Each row of a before or after table is a point. The points were changed in one or more steps. Then noise was added and the rows were shuffled. The steps act on columns, c1 being the first. Name the steps. A step turns or swaps two columns, mirrors them in a line or flattens them onto one, adds a multiple of one to another, or multiplies or shifts one. Angles are multiples of 10 degrees, from the lower column toward the higher: turns from -170 to 170, lines from 10 to 170 but not 90. Use the fewest steps. Two steps may share a column if one is a turn and the other turns, adds or multiplies; they go together, in the order done. Otherwise the lowest column goes first.
In the rows, 128 means zero.

Before (13 x 2):
[[149 145]
 [ 90 143]
 [ 24 135]
 [164 122]
 [115 160]
 [164 115]
 [173  54]
 [ 74  90]
 [ 86 139]
 [123 159]
 [121 178]
 [135 105]
 [207 149]]
After (13 x 2):
[[129 164]
 [162 106]
 [107 138]
 [ 77  80]
 [138  83]
 [134  92]
 [157 119]
 [118  22]
 [120 163]
 [147 146]
 [ 62 182]
 [160 205]
 [178 113]]
Steps: mirror c1 and c2 in the line at 40 degrees

Before (10 x 6):
[[124  32 101 179  61 123]
 [111 132 116 147 121 171]
 [132 123 172 185 117 150]
 [193  40 110 105 188 131]
 [107  26  94  64 182 150]
 [112 117 118 132 197 150]
 [176 139 159 113 189  91]
 [103 146 114  69 114 101]
 [119  97 144  81 122 165]
 [149 147  85 160 172 110]]
After (10 x 6):
[[204  91 159  67 112 115]
 [115 168 144  58 126 158]
 [ 81 124 101 220 177 225]
 [125 153 171 120 140 133]
 [215 134 110 134 124 217]
 [111 174 118 164 121 123]
 [160 149 117 148  63 140]
 [175 108  85 225 109 109]
 [145 151  94 115  75 231]
 [ 99 102 115  92 121 110]]
Steps: mirror c1 and c5 in the line at 20 degrees; turn c2 and c6 by -90 degrees; add -1.5 times c3 to c4

Before (8 x 12):
[[105 101 229 120 149 181 123 114 154  92 118 113]
 [202 100  94  89 143 171 128 119 132 142 155 151]
 [ 89 114 103 108 143  67 119 177 129 142 123 129]
 [177  98 154  95 110  69 126 125 137 135 129 150]
 [108 151 157  81 109 181 151 165 155 147 150 109]
 [189 167 114 127 138 104 142 148 115 138 166 143]
 [105 121  91 157 135 180 141 127 128   7 162 145]
 [ 97 100 103  81 135 179 141 122  16 147 170 151]]
After (8 x 12):
[[191 169 112 130 133 139 138 149 193 135 167 141]
 [106 105 232 122 150 105 119 112  66  95 114 114]
 [175  95 153  96 112 179 123 126 157 135 128 148]
 [200  98  97  87 142 100 133 125 125 144 156 152]
 [ 97 101 103  82 137  19 139 121 221 148 166 150]
 [109 150 155  79 109 108 148 165  94 146 149 109]
 [106 122  91 155 132  86 141 130 134   6 159 143]
 [ 92 113 102 109 140 178 120 174 163 141 122 125]]
Steps: turn c6 and c9 by -140 degrees; add 1 times c11 to c9

Before (8 x 20):
[[169 181 139 118  97 167 123 111  97 112 136 180 174 146 151  83 117  92
  117 136]
 [128 199 120 120 106 107 195 108 115 154 134 123 148  55 134 101 183 193
   94  37]
 [127 138 141  73 159 103 172 134 178 155 130  70 103 140 113 153  82  80
  112  92]
 [ 71 113 178 178  90 162 128 133 111  46  85 145 182 128  78 124 167 124
  144 107]
 [ 89 116  98  79 150  81 127 110 186  98  79  67  88 175 102 146 134 107
  130 144]
 [113  86 174 157  60  98 143 185 121 156 123 145 145  74 129 158 158 114
  162  88]
 [117  82  96 151 140 121 159 181 164 151  98  97  82 123 127 199 104 151
  177 137]
 [ 94  81 166 199 157 190 100  67 169 104 105  69  76 144 137 199 153 174
  124 138]]
After (8 x 20):
[[ 86 117  96 189 149  81 127 110 187  99  79  81  88 175  99 147 137 108
  128 161]
 [117  81  98 121 139 121 160 179 166 151  97 114  84 125 125 199 105 149
  178 106]
 [130 198 120   9 106 107 196 108 116 154 131 127 148  56 135 102 180 192
   95 181]
 [ 92  83 167  84 158 187  99  66 168 103 105  49  76 145 139 198 156 173
  126  61]
 [126 137 143 122 159 103 170 137 175 155 129  65 103 140 114 151  84  79
  111 193]
 [169 180 138 150  97 169 121 111  98 112 136 174 177 144 153  83 119  92
  116 130]
 [ 71 112 180  60  88 164 129 133 112  45  84 121 182 130  80 124 170 121
  144  96]
 [111  87 173  50  62  96 142 183 119 156 123 124 144  75 129 161 161 112
  162 122]]
Steps: add -0.5 times c3 to c12; turn c4 and c20 by -120 degrees; multiply c4 by 1.6

Before (9 x 48):
[[125 137 125 155  85 134 119  90 150 113 144 120 140 128 107 132 153 127
  176 148 120 103 159 168 153 133 148 119 138 151 154 128  99 141 134 125
  119 142 112  99 141 147 128 135 124 141 120 130]
 [125 140 148 145 107 156 139 102 123 130 122  92 148 112 132 153 153 118
  177 149 136 145 139 143 127 146 135 122 120 152 146 123 121 123 137 111
  100 156  97 102 135 156 157 150 121 112 135 138]
 [156 249 142 117 171 108 146 118 104 127 111  87  83 118 159 117 142 152
  157 122 117 124 172 126  85 134 155 143 104 131 128  58  87 125 168 140
   69 109 164 177 118  69 107 115 106  99 183 111]
 [124 119 130 142  78 139 113  93 133 121 148 106 164 110 100 151 160 139
  131 162 144 162 140 131 146 132 131 124 119 141 138 144 117 162 152 106
  129 145 133 107 145 174 141 141 140 118 129 109]
 [161 214 165 101 172 131 148 125  91 160 142 134 125 105 158 101 109 128
  126 108 113 109 154 124 104 143 153 119 110 117 128  67  89 130 172 161
   75 120 142 173 134  60  81 153 113 128 145 104]
 [152 127 128 167  94 161 132  87 126 108 128 118 121 130 107 124 145 139
  151 139 137 148 129 150 139 118 142 122 150 139 191 135 108 141 133 131
  122 140 114 109 171 144 182 133 137 119 138 150]
 [119 151 149 110 164 152 122 130 129 131 153 108 102 130  91 144 124 139
   99 169 107 117 158 150 112 126 134 150 167  91 120 138 145  73 152 177
  143 173 171 128  95 136 153 156  87  94 134 115]
 [102 143 105 121 147 136  87 137 121 136 142 128 128 147 132 142 137 112
  108 160  98 116 166 165  96 127 151 145 174 103 129 144 151  79 140 139
  163 179 154 150 121 146 181 146 121 107 130 111]
 [169 136 121 149  76 172 106  93 125 115 131 108 133 107 116 161 126 114
  149 147 149 141 135 189 130 137 130 117  89 133 134 154 130 163 142 143
  140 151 118  80 149 153 154 134 136 152 133 136]]
After (9 x 48):
[[119 171 149 111 165 118 123 130 129 132 137 108 102 114  90 144 124 139
   99 170 107 116 159 150 112 126 133 149 167 139 120 138 145  72 152 178
  144 173 105 128  94 135 161 155  87  94 134 154]
 [155 163 141 117 172 154 146 117 104 127 118  87  83 130 160 117 142 152
  157 123 117 124 171 127  85 133 156 144 104 137 128  57  87 126 168 140
   69 109   7 176 118  67 103 115 106  98 183 128]
 [153 113 129 167  93  89 133  86 127 108 174 117 121 131 107 124 145 140
  151 139 137 148 128 150 139 118 142 122 150 123 191 136 109 142 133 131
  121 139 129 108 170 145 155 134 137 118 138 132]
 [161 142 166 101 172 142 148 126  91 160  81 133 125 127 158 101 109 127
  126 108 113 109 155 124 104 142 153 119 111 153 127  67  88 130 172 161
   76 119  42 173 134  60 117 153 113 129 146 149]
 [125 112 124 154  85 121 119  90 150 113 122 120 140 136 106 132 152 127
  176 147 121 103 159 168 154 132 149 119 138 120 155 128  99 141 135 125
  119 142 120  98 142 147 141 135 124 142 120 131]
 [125 132 130 142  78 131 113  95 134 121 129 106 165 135 100 151 160 139
  130 162 144 163 140 131 146 133 130 126 119 141 138 144 117 162 152 106
  129 144 138 107 145 175 151 141 140 117 129 149]
 [125  97 147 145 107 100 139 101 122 130 156  93 148 140 132 153 152 117
  177 150 137 145 138 144 127 146 135 123 121 135 147 123 121 122 137 110
   99 157 116 102 135 156 137 151 121 112 135 138]
 [169 118 121 149  76  91 106  92 126 115 148 108 133 132 117 162 126 114
  150 147 150 141 135 188 129 139 130 117  88 147 133 155 129 162 142 144
  140 151 121  80 149 153 143 135 136 153 133 150]
 [102 154 105 122 146 132  87 138 122 137 166 128 129 116 132 143 137 113
  108 159  98 116 167 164  96 128 151 145 174 117 128 144 151  79 141 140
  163 178 113 150 121 146 166 146 121 107 130 147]]
Steps: turn c2 and c39 by -90 degrees; turn c6 and c48 by 140 degrees; mirror c11 and c43 in the line at 60 degrees; turn c14 and c30 by -110 degrees; multiply c14 by 0.4

Before (12 x 64):
[[144 153  91  89 100  89  82 104 101 167  47  78 130 126 144 166  77  99
  179 243 162 141 127 164 204 164 180  93 135  90 113  86  63  62  93 151
  155 124 133 163 152 125 164 225 163 153  57 112  99  91 124 143  67  83
   90  86 183 151 135  73  97 107 119 102]
 [159 124  92  65 137  85  78 100 154 125  79 127 108  51 130 169 147 138
  147 169 154 171  92 155 165 171 173  75 111 114 149 111 102  96 108 135
  149 182 140 103 145 116 166 190 201 144  50 166 133  91 118 150  74 112
  154 119 176 173 127 123  76 120 139 120]
 [179 144  71 104 142 110  93  91 122 109  72 109 108 113 172 119 105 148
  162 179 139 173  86 159 151 113 140 141 151 114 153 112 118  92 104 145
  145 116  64  96 130  72  99 166 175 175  32 139 134  74 198  97 145 104
   84 117 134 158 128 138  70 123 143 144]
 [138 157 162 114 114 166 121  90  97 168  99 111 169  90  93  20 181 174
  136 155  58  58  95 177 120  37  68  70 154 208  86 173 144  75  94 137
  201  49 125 179 227 199 170 103  89 118 119 114 175 183  92 167  88 136
  186 143  61  74 198 112 126  43 106 118]
 [177 153 156 134  91 192 142  63 123 135 166  67 147  89 101 106 199 186
  163 100  59  81 120 162 170  90  47 124 219 247  81 161  98  92  80 164
  194  54 122 181 188 179 122 124  91 103 130 145 164 157 116 216 103 113
  172 125  69  58 160 118 135  59 123  98]
 [150 162 152 122 144  89  85 104 104 171  53  95  52 138 101 136 143 151
  135 216 129 151 146 131 163 135 144  94 122 145 113 128  94  41 111 106
  129 134 194 155 170 132 152 222 212 154  56  99  80  90 117 171  71  18
  113 134 122 164 199  32  61 114 111  76]
 [128 104 106 149 128  72  89 107 125  96 146 149 121 159 150 159  84 111
  131 135 132 120 103 134 122 125 168 138 140 113 173 121 146  82 137 159
  222 170  70 119 136  92  85 175 146 147  73 139 174 110 141  86 109  81
   96 182 108 152  99 158 122 145 107 169]
 [ 70  81 160 134 204  85 125 133 119  71 145 172 155 137 189  99 144  90
  151 131 136  96 139  58 117 138  71 155 189 152 177 132 176 144 169  48
  164 155  33 113 123 120 114 105 106  91 166 187 174 101 179  85 188  91
   92 151  95 135 114 103 153  83  60 101]
 [ 43  51 191 171 152 143 185  68  67 118 111 173 148  72 213  87 123 114
   64 111  82  24 173  83 100 132  96 133 185 134 153 112 185 129 134  63
  168  81 138 107 155 134 113 136 127 113 162 188  64 146 197  82 159  44
  119 183  87  72 124  32 139  89  59  38]
 [155 137  84  76 126  21  84 123 134 126 103 125  93 111 148 135 103 135
  160 158 168 122  93 174 135 141 146 143 134 101 131 116  60 101 111 181
  140 166 137 121 138 100 180 223 207 179  58  77 160  85 141 173 133 146
   95 110 130 150 143 102  92 144 146 123]
 [ 66 106 212 154 184 148 186 124  47 154  91 117 177  48 164 102 120 118
   98 105  75  58 189 111 105  97 110 183 180 212 161 102 179 103 169  58
  120  54 155 133 167 142 112  90  86  95 156 161  82 206  92 147 144  40
  144 182  92  97 221  47 153  81  40  53]
 [ 81  80 118 164 169  45 160 121  92  50 173 169 119 111 187 136  77 135
  141 154 161 119 130  95 110 160 111 121 121 109 156 155 152 109 160 141
  120 114  53  89 156 130  57 151 122  89 103 185 177  95 200  58 180  99
  102 157 149 162 125 140 145 133 104  91]]
After (12 x 64):
[[127 105 106 149 130  75  88 108 127  97 150 150 121 159 149 161  86 181
  131 134 134 121 107 134 117 127 168 135 141 112 173 119 147  84 142 157
  226 171  72 124 139  93  90 179 111 144 156 141 175 111 144  86 110  81
   98 176 109 153  99 161 122 145 106 173]
 [146 151  89  83 100  86  83 105 104 164  45  76 127 124 143 165  83 192
  183 243 162 139 127 166 204 164 179  93 134  92 121  83  59  65 180 151
  156 125 135 166 149 125 164 226 107 122 167 111  96  93 125 144  66  80
   92  83 188 151 135  75  97 107 121 104]
 [149 164 152 126 148  87  84 102 100 166  52  94  52 135 103 134 143 205
  133 216 129 152 146 133 162 138 145  92 123 142 116 131  90  43 187 106
  130 133 196 152 169 131 152 221  61 131 115  96  82  90 117 172  72  16
  115 138 121 167 202  36  61 116 112  75]
 [ 80  77 116 163 168  45 158 121  89  49 173 171 117 115 188 136  77 153
  142 159 162 115 129  96 112 160 112 123 119 112 155 152 150 112  80 138
  120 111  53  88 155 129  56 153 114 133 127 186 178  93 198  63 181 102
  103 153 147 159 125 139 141 133 103  91]
 [ 68  83 161 136 204  89 126 131 120  71 147 168 153 135 186 104 144  84
  151 134 135  97 139  60 115 140  71 149 189 152 176 135 177 146  71  47
  164 155  31 114 124 115 110 106 133 134 158 191 178 103 183  88 188  91
   91 148  96 134 111 104 152  82  61  98]
 [153 139  88  75 127  19  87 121 135 130 103 121  94 111 150 133 102 202
  162 159 170 123  93 175 137 142 144 149 132 101 133 115  62  97 202 180
  142 165 139 123 140 101 181 225  68 142 132  80 163  87 142 177 134 145
   96 109 126 149 138 104  97 143 143 126]
 [171 152 158 135  91 193 142  62 124 139 168  66 149  91  99 111 194 136
  166  97  57  83 119 158 169  90  50 123 217 248  86 158  97  97 124 161
  194  56 122 179 186 183 120 122 166  75  70 146 164 157 115 213 103 114
  170 129  69  57 160 120 136  60 122  97]
 [ 40  50 192 169 157 145 187  67  74 119 110 174 148  73 218  85 126  97
   63 114  88  21 173  84  99 129  93 138 183 132 154 116 184 130 118  59
  169  81 137 111 153 134 112 139 125 125 139 189  62 145 193  82 159  49
  120 184  86  74 127  33 137  87  60  33]
 [139 153 163 112 115 166 121  93 100 167  98 111 168  90  93  21 182 143
  142 156  59  60  96 180 120  39  64  71 156 206  85 171 142  74 127 139
  202  47 124 175 232 199 173  99 172 100  84 118 173 187  90 168  90 135
  187 143  62  70 197 117 129  44 107 114]
 [160 126  90  63 139  81  83  99 158 127  81 129 112  52 131 168 148 205
  149 171 153 174  93 152 162 174 174  72 112 115 150 110 105  96 175 131
  149 184 142 101 143 114 162 191  66 121 134 169 131  92 115 149  73 112
  154 120 175 173 127 126  75 121 141 122]
 [ 61 106 210 154 185 144 188 126  43 152  92 116 173  50 162 100 119  97
   95 105  81  56 190 111 105  98 110 184 179 212 157 102 179 101  69  55
  121  53 157 133 168 140 111  91 150 139 132 159  82 203  92 150 141  39
  147 183  90 102 223  45 153  81  42  49]
 [177 145  74 104 139 108  93  92 119 110  69 108 108 114 176 119 107 224
  163 178 133 173  83 161 153 115 141 141 153 114 153 113 117  93 193 147
  144 118  67  92 129  71  99 165 101 141 123 145 130  74 202  97 145 106
   82 117 134 163 129 139  71 126 141 146]]
Steps: mirror c18 and c47 in the line at 140 degrees; turn c35 and c46 by 50 degrees; turn c35 and c45 by -160 degrees
